Each point is reached from the start by the listed moves, each made once or not at all, plus a little noise. Is the number of moves made odd or even? Then give how often each move was made.
In the rows, zero is written as 128.

Moves:
(1): [196 135 131 130 129]
(2): [116 191 132 151 143]
(3): [121 127 196 115 126]
Start: [131 158 172 140 128]
Points:
[185 227 178 160 140] -> even (1, 1, 0)
[198 164 178 137 136] -> odd (1, 0, 0)
[196 169 249 125 126] -> even (1, 0, 1)

Moves:
(1): [194 131 123 127 132 133 134 126 128 121 120 126 119 121]
(2): [130 209 136 129 130 116 124 144 137 118 119 133 143 129]
(3): [126 113 229 123 127 128 130 114 135 130 124 136 113 132]
(4): [123 132 132 197 125 123 118 122 127 140 116 111 126 120]
(5): [131 132 123 119 191 132 124 136 118 127 127 118 124 134]
(6): [111 139 125 135 118 210 116 122 132 131 116 132 127 123]
(7): [124 142 118 138 140 144 212 124 127 139 129 129 145 136]
(8): [127 121 129 140 121 142 136 203 121 132 123 146 128 121]
(9): [129 113 123 129 136 127 123 136 200 122 125 115 133 132]
(10): [134 129 130 115 122 116 116 122 132 199 112 123 118 132]
(11): [141 147 120 140 133 142 133 140 132 139 201 128 122 146]
Start: [131 122 137 103 162 122 123 115 142 140 106  86 136 112]
Points:
[220 151 110  96 249 151 191 134 214 217 156  53 129 142] -> even (1, 0, 0, 0, 1, 0, 1, 0, 1, 1, 1)
[134 151 122 201 171 159 209 193 139 173 162  89 147 124] -> even (0, 0, 0, 1, 0, 0, 1, 1, 0, 0, 1)
[115 218 147 169 148 178  81 109 160 210  57  70 136 102] -> even (0, 1, 0, 1, 0, 1, 0, 0, 0, 1, 0)
[206 141 129 194 159 150 140 198 140 157 155  87 118 107] -> even (1, 0, 0, 1, 0, 0, 0, 1, 0, 0, 1)
[191 220 210 128 241 243 205 211 219 142 136  96 141 130] -> odd (1, 1, 1, 0, 1, 1, 1, 1, 1, 0, 1)
[122 160 122 200 176 232 182 113 225 172 152  60 155 128] -> odd (0, 0, 0, 1, 0, 1, 1, 0, 1, 0, 1)

Moves:
(1): [183 122 126 129 131 134 126 136 123 137 118 113 140 116 131 129 123 136
 132 134 130 126 142 119 119 127 130]
(2): [133 175 137 142 124 130 122 133 130 129 136 136 127 126 123 130 121 127
 124 129 138 129 129 123 121 124 135]
(3): [126 118 177 134 134 136 123 140 127 121 132 121 135 132 134 122 133 132
 125 138 128 134 118 124 123 134 131]
(4): [130 117 127 165 119 123 122 121 132 131 129 125 130 133 135 132 137 133
 122 128 130 126 130 125 132 132 121]
(5): [126 126 122 136 167 132 120 121 133 129 138 127 131 129 128 134 129 128
 135 129 125 135 127 132 126 125 135]
(6): [136 126 113 126 117 183 124 126 128 121 131 123 121 130 120 114 130 123
 126 128 130 139 140 137 122 126 140]
(7): [131 126 137 143 132 133 184 133 140 118 125 139 137 126 129 128 119 134
 129 119 120 122 131 135 126 132 151]
(8): [118 129 112 140 138 137 118 188 135 124 117 125 136 125 122 140 147 126
 122 126 129 121 118 123 132 136 121]
(9): [135 126 127 125 122 124 120 124 171 120 144 124 131 131 117 132 116 127
 127 125 128 132 134 126 138 130 128]
(10): [125 124 136 121 126 139 131 131 130 166 121 134 137 130 130 127 131 136
 119 115 128 134 128 124 132 135 130]
(11): [130 118 126 124 124 131 132 135 103 135 188 127 133 132 133 142 129 133
 124 127 131 122 128 129 129 112 118]
(12): [138 115 130 131 123 127 121 127 127 125 128 172 137 120 127 125 124 122
 127 133 130 132 132 131 132 120 132]
(13): [111 132 120 112 119 132 129 121 132 122 129 118 179 117 140 132 129 135
 131 116 137 128 133 122 119 125 133]
(14): [138 126 122 128 134 131 123 129 125 131 130 135 143 179 131 113 123 126
 124 125 131 111 130 117 139 136 132]
(15): [128 138 129 125 130 125 134 140 147 125 125 125 114 132 183 129 128 131
 123 121 122 132 128 137 122 117 134]
(16): [126 126 133 120 122 135 125 123 126 131 117 128 123 138 131 164 129 127
 138 125 130 130 123 133 127 123 137]
(17): [148 145 126 123 125 125 138 118 136 118 128 135 127 132 129 131 186 136
 117 125 120 137 119 126 143 129 130]
(18): [121 127 130 123 130 128 125 129 128 124 130 135 119 128 129 126 122 173
 126 127 124 126 131 121 129 129 129]
(19): [125 132 131 138 123 134 125 127 134 137 132 139 131 134 131 116 138 130
 183 131 130 121 119 138 128 140 125]
(20): [121 127 116 134 116 138 140 126 131 146 122 124 126 123 125 130 118 133
 120 192 122 125 126 123 113 139 137]
(21): [126 118 132 118 135 125 136 130 131 129 128 131 130 118 134 127 133 129
 124 137 175 126 144 125 142 139 129]
(22): [126 126 124 132 122 120 130 131 123 124 131 130 128 136 129 125 117 133
 140 128 139 171 125 121 128 129 133]
(23): [111 126 134 130 135 116 124 132 135 132 126 123 126 131 120 130 141 124
 129 130 118 141 185 126 110 130 124]
(24): [134 133 130 129 129 126 128 132 125 129 125 123 136 134 126 130 126 136
 124 132 134 132 133 162 130 124 122]
Start: [122 185 148 108 126 152 125 154 110 144 110 131 110 154 148 111 106 112
 140 129 118 147 158 117 130 106 121]
Points:
[207 211 177 110  93 236 192 188 117 143 153 169 198 198 221 135 124 156
 115 189 187 192 195 137 115  93 195] -> even (1, 1, 1, 0, 0, 1, 1, 0, 0, 0, 1, 1, 1, 1, 1, 1, 1, 0, 0, 1, 1, 1, 0, 1)
[122 249 154 129  87 231 135 236 122 139 173 122 166 172 206 118 171 146
 166 186 144 205 144 147 104 105 146] -> even (0, 1, 1, 0, 0, 1, 0, 1, 0, 0, 1, 0, 1, 0, 1, 0, 1, 0, 1, 1, 0, 1, 0, 1)
[175 201 229 142 109 183 168 170 165 181 162 129 214 161 165 162 176 166
 162 124 171 166 237 132 129 120 141] -> odd (1, 1, 1, 1, 0, 0, 1, 0, 1, 1, 1, 0, 1, 0, 0, 1, 1, 0, 1, 0, 1, 0, 1, 1)
[130 204 115 110 120 224 136 145 148 179 112 172 170 158 205  94 149 147
 176 170 132 225 165 164 118 104 160] -> odd (0, 0, 0, 0, 1, 1, 0, 0, 0, 1, 0, 1, 1, 0, 1, 0, 1, 0, 1, 1, 0, 1, 0, 1)

Moves:
(1): [163 126 125 123 125 122 127 136 139 123 137 133 117 118 130 129 134 114
 140 121 115 128 136 124]
(2): [122 158 123 129 134 133 126 130 133 132 127 121 126 119 119 130 133 129
 123 124 129 125 130 137]
(3): [129 136 171 121 138 125 134 132 129 137 128 132 125 123 133 132 119 146
 126 125 127 122 131 124]
(4): [138 123 130 160 126 113 135 107 141 132 136 134 131 133 121 137 136 123
 117 129 127 130 129 132]
(5): [132 117 122 126 163 126 117 122 123 142 124 126 141 133 133 140 134 127
 133 144 130 131 151 140]
(6): [123 125 126 141 134 158 126 121 128 128 135 125 124 113 133 133 125 121
 141 128 125 131 123 120]
(7): [127 125 113 127 136 121 174 121 133 126 118 128 125 125 138 131 125 122
 141 123 132 119 135 131]
(8): [115 115 125 149 129 128 131 167 143 120 129 134 135 129 133 128 132 122
 118 142 118 119 139 121]
(9): [123 127 125 122 130 129 125 120 145 138 134 125 121 138 126 121 132 141
 129 128 124 138 131 120]
(10): [127 120 132 119 115 126 134 134 122 160 136 117 132 121 127 128 129 117
 124 134 123 124 124 127]
(11): [124 136 127 123 144 118 135 135 114 119 168 115 123 133 130 144 127 130
 128 138 134 136 122 125]
(12): [134 136 128 122 128 126 135 128 137 135 132 166 138 137 126 119 130 115
 132 150 131 135 126 119]
(13): [139 127 131 123 124 125 136 128 136 124 130 122 159 140 123 130 122 126
 142 129 117 135 117 132]
(14): [142 135 124 130 140 141 126 128 130 131 120 116 119 153 131 127 117 122
 114 121 120 120 120 120]
(15): [134 143 115 131 123 119 125 127 124 131 117 125 136 124 160 136 136 133
 133 134 123 126 123 116]
(16): [122 130 122 117 116 123 124 128 143 123 118 134 130 127 127 162 115 116
 137 120 129 127 135 122]
(17): [118 129 145 119 133 145 129 127 129 122 118 125 123 130 126 136 163 124
 131 123 125 132 116 130]
(18): [141 124 122 133 126 137 134 137 122 135 123 130 123 130 119 135 130 151
 133 137 125 128 126 127]
(19): [126 136 129 144 132 118 119 135 128 144 127 130 124 144 122 120 132 120
 158 125 133 119 131 124]
(20): [129 130 133 130 122 124 130 118 142 117 118 109 121 133 124 127 129 126
 137 155 135 115 129 129]
(21): [141 126 123 131 125 136 130 136 139 128 132 125 133 131 131 127 130 129
 125 116 165 136 123 125]
(22): [125 136 138 137 128 133 138 138 121 135 112 120 122 127 134 127 122 127
 127 133 132 170 128 140]
(23): [133 131 136 131 110 147 131 121 123 128 138 135 134 140 140 127 130 124
 124 127 121 123 164 131]
(24): [125 128 125 127 129 133 127 129 135 131 131 138 118 133 136 129 124 128
 129 131 124 120 114 157]
Start: [125 138 130 160 124 132 135 138 140 162 124 144 128 104 132 123 139 121
 136 122 146 113 132 134]
Points:
[172 174 104 144 119 158 215 157 207 196 156 132 120 108 133 177 127  95
 202 168 165 159 108 149] -> odd (1, 1, 0, 0, 0, 1, 1, 0, 1, 1, 1, 1, 1, 0, 0, 1, 0, 1, 0, 1, 1, 1, 0, 1)
[177 191 121 168 164 173 187 136 170 216 139  68 132 152 182 160 182  79
 210 148 154 143 155 132] -> odd (1, 1, 0, 0, 1, 1, 1, 0, 1, 1, 1, 0, 1, 1, 1, 0, 1, 0, 1, 1, 1, 1, 1, 0)
[162 184 126 160 155 147 146 144 163 218 171 130 157 187 139 137 140  77
 169 179 172  94 147 166] -> even (0, 1, 0, 0, 1, 0, 0, 0, 0, 1, 1, 1, 1, 1, 0, 0, 0, 0, 1, 1, 1, 0, 1, 1)
[172 209 158 164 138 165 133 149 188 187  87 154  97 118 144 170 166 104
 206 149 126  84 119  91] -> even (1, 1, 1, 0, 0, 1, 0, 0, 0, 0, 0, 1, 0, 1, 1, 1, 1, 1, 1, 1, 0, 0, 0, 0)
[135 172 140 150 122 180 154 153 143 205 152 106 109 155 192 147 167 116
 119 127 154 159 114 146] -> even (0, 0, 0, 0, 0, 0, 0, 0, 1, 1, 1, 0, 0, 1, 1, 0, 1, 0, 0, 0, 1, 1, 1, 1)
[165 195 123 167 154 184 184 129 193 169 166 133  92 154 143 132 180  75
 193 137 173 105 154 107] -> odd (1, 1, 0, 0, 0, 1, 1, 0, 1, 0, 1, 1, 0, 1, 0, 0, 1, 0, 1, 1, 1, 0, 1, 0)
[164 198 109 187 167 100 190 133 180 192 109 160 104 130 158 206 189  85
 215 188 148 134 140 171] -> odd (1, 1, 0, 1, 1, 0, 1, 0, 0, 0, 1, 1, 0, 0, 1, 1, 1, 1, 1, 1, 0, 1, 0, 1)
[165 168 129 168 151 138 135 133 188 249 114 130 124 133 158 189 139 147
 121 127 153 106 130 145] -> even (0, 1, 1, 1, 1, 0, 0, 0, 1, 1, 0, 0, 0, 1, 1, 1, 0, 1, 0, 0, 1, 0, 0, 1)
[143 122 118 201 112 140 216 172 194 210 104 133 150 131 170 151 183 128
 148 142 142 155 100 157] -> even (0, 0, 0, 1, 0, 0, 1, 1, 1, 1, 0, 0, 1, 0, 1, 0, 1, 1, 0, 0, 1, 1, 0, 1)

Moves:
(1): [146 127 124 124 119 144 127 134 139 119 125 124 127 128 111 131 114 130
 135 127 127 121 140 140 111]
(2): [120 133 114 116 127 121 138 127 138 129 128 123 137 126 122 136 133 138
 130 139 103 131 119 121 138]
(3): [138 121 126 137 133 116 127 122 115 128 140 135 136 137 119 140 131 147
 115 132 110 131 123 125 119]
(4): [123 127 129 131 128 126 125 127 129 127 127 123 121 136 125 127 139 129
 125 125 128 129 149 143 138]
(5): [129 123 121 129 112 122 137 121 148 128 127 150 141 136 136 127 107 123
 119 134 148 130 124 135 133]
(6): [143 156 136 142 137 127 121 138 141 135 136 128 139 113 124 131 127 125
 115 117 139 148 127 133 122]
(7): [135 133 113 138 124 130 130 139 133 127 136 125 129 128 143 134 152 136
 129 134 132 106 123 136 123]
(8): [121 129 128 139 143 109 112 116 123 122 117 131 130 115 110 157 119 121
 138 144 142 117 135 124 139]
(9): [131 125 116 119 130 123 113 132 126 138 135 123 122 128 141 134 122 125
 125 134 120 131 125 122 145]
(10): [126 130 132 121 130 106 154 129 124 130 125 116 128 132 124 144 124 125
 131 140 129 136 122 123 123]
(11): [125 131 115 129 129 136 126 129 131 130 144 129 133 121 144 140 129 108
 122 119 125 120 121 117 119]
(12): [104 140 103 144 127 117 122 111 115 128 145 114 107 116 119 118 135 130
 141 131 136 126 115 136 141]
(13): [129 123 133 121 131 119 123 128 145 120 124 125 113 118 123 144 134 137
 117 133 117 135 119 134 130]
(14): [113 134 139 119 114 124 128 116 139 130 121 123 121 153 116 128 111 142
 130 125 149 124 114 115 136]
(15): [129 134 132 129 118 107 116 144 133 128 136 138 122 142 150 132 142 133
 129 125 149 126 140 114 108]
(16): [112 139 138 127 138 141 119 148 137 142 132 133 131 145 128 119 119 127
 117 138 140 119 131 133 119]
(17): [125 142 125 136 143 129 134 138 120 119 111 141 118 137 142 140 114 142
 131 131 137 136 115 122 131]
(18): [115 137 128 138 121 146 115 112 129 147 141 117 120 147 125 125 150 110
 147 137 117 157 144 125 121]
(19): [140 125 125 140 148 127 138 130 153 133 127 109 122 147 144 117 125 126
 137 118 133 110 122 123 121]
(20): [136 134 132 125 131 105 133 119 134 133 114 128 108 120 127 120 133 122
 110 130 129 123 110 106 143]
(21): [130 113 139 126 116 128 129 139 125 107 148 126 123 128 136 124 123 119
 129 130 122 128 135 127 149]
(22): [132 140 144 103 141 110 144 100 127 128 132 140 119 121 129 131 126 125
 146 112 127 128 138 155 145]
(23): [131 136 142 128 131 116 117 123 114 120 115 126 139 136 128 120 121 125
 124 132 119 141 120 137 124]
(24): [128 129 119 122 128 124 123 133 132 131 127 138 143 136 122 148 138 127
 133 125 137 141 117 124 132]
Start: [144 144 137 130 126 114 135 132 132 142 112 125 148 127 124 140 120 115
 142 134 117 121 143 143 139]
Points:
[138 229 136 171 154  48 127 139 178 136 144 131 138 187 148 188 107  89
 196 163 202 138 144 183 131] -> even (1, 0, 0, 0, 1, 1, 1, 1, 0, 1, 0, 1, 0, 0, 1, 1, 1, 1, 1, 0, 1, 1, 1, 1)
[ 93 212 129 131 143   7 112  88 140 147 134 130 118 160 121 177 146 134
 134 156 140  81 115 142 166] -> odd (0, 1, 1, 1, 0, 0, 1, 1, 0, 0, 1, 1, 0, 1, 1, 1, 0, 0, 0, 1, 0, 1, 1, 0)
[152 184 104 144 134 101 115 131 182 157 130  89 132 155 108 149  97 125
 160 113 164 126 106 139 155] -> odd (1, 0, 0, 0, 0, 1, 0, 0, 1, 0, 0, 1, 0, 1, 0, 0, 0, 0, 1, 0, 0, 0, 0, 1)
[160 219 141  88 117  41 119 164 217 128 125 172 131 169 173 201  86 126
 107 143 162 135  84 139 169] -> odd (1, 1, 0, 0, 1, 1, 1, 0, 1, 0, 1, 0, 1, 1, 1, 1, 1, 0, 0, 1, 1, 1, 1, 1)
[115 231 139 131 150  66 112 127 153 112 124 130 137 157  89 191  99 136
 172 154 164 123 127 199 191] -> even (1, 1, 0, 1, 0, 1, 1, 1, 0, 0, 0, 1, 0, 1, 0, 1, 1, 0, 0, 0, 1, 1, 1, 1)
[121 167 191 114 134  58 110  86 166 135 109 145 113 150 110 154 112  72
 132 169 127 150 169 181 199] -> even (0, 0, 0, 1, 1, 0, 0, 1, 0, 0, 0, 0, 1, 0, 0, 1, 0, 1, 0, 1, 1, 1, 1, 0)
[145 163 115 156 160 111 149 121 146 158 119 112 140 179 136 160 134 137
 162 152  81 145 127 119 124] -> odd (0, 1, 1, 0, 0, 0, 0, 0, 0, 0, 0, 0, 0, 0, 0, 0, 1, 1, 1, 0, 0, 0, 0, 0)
[132 165  92 171 110  59  85 115 134 130 159 140  93 154 146 191 114  90
 143 171 145 132 154 118 171] -> odd (1, 0, 1, 1, 1, 0, 0, 1, 1, 0, 1, 1, 0, 0, 1, 0, 1, 1, 0, 1, 1, 0, 0, 0)
[142 153 163 119 139  92 157 133 135 125 133 182 146 163 144 155  72 132
 135 145 131 125 143 170 164] -> even (0, 0, 1, 0, 1, 0, 0, 0, 0, 0, 0, 0, 0, 0, 0, 1, 1, 0, 0, 0, 1, 1, 0, 0)
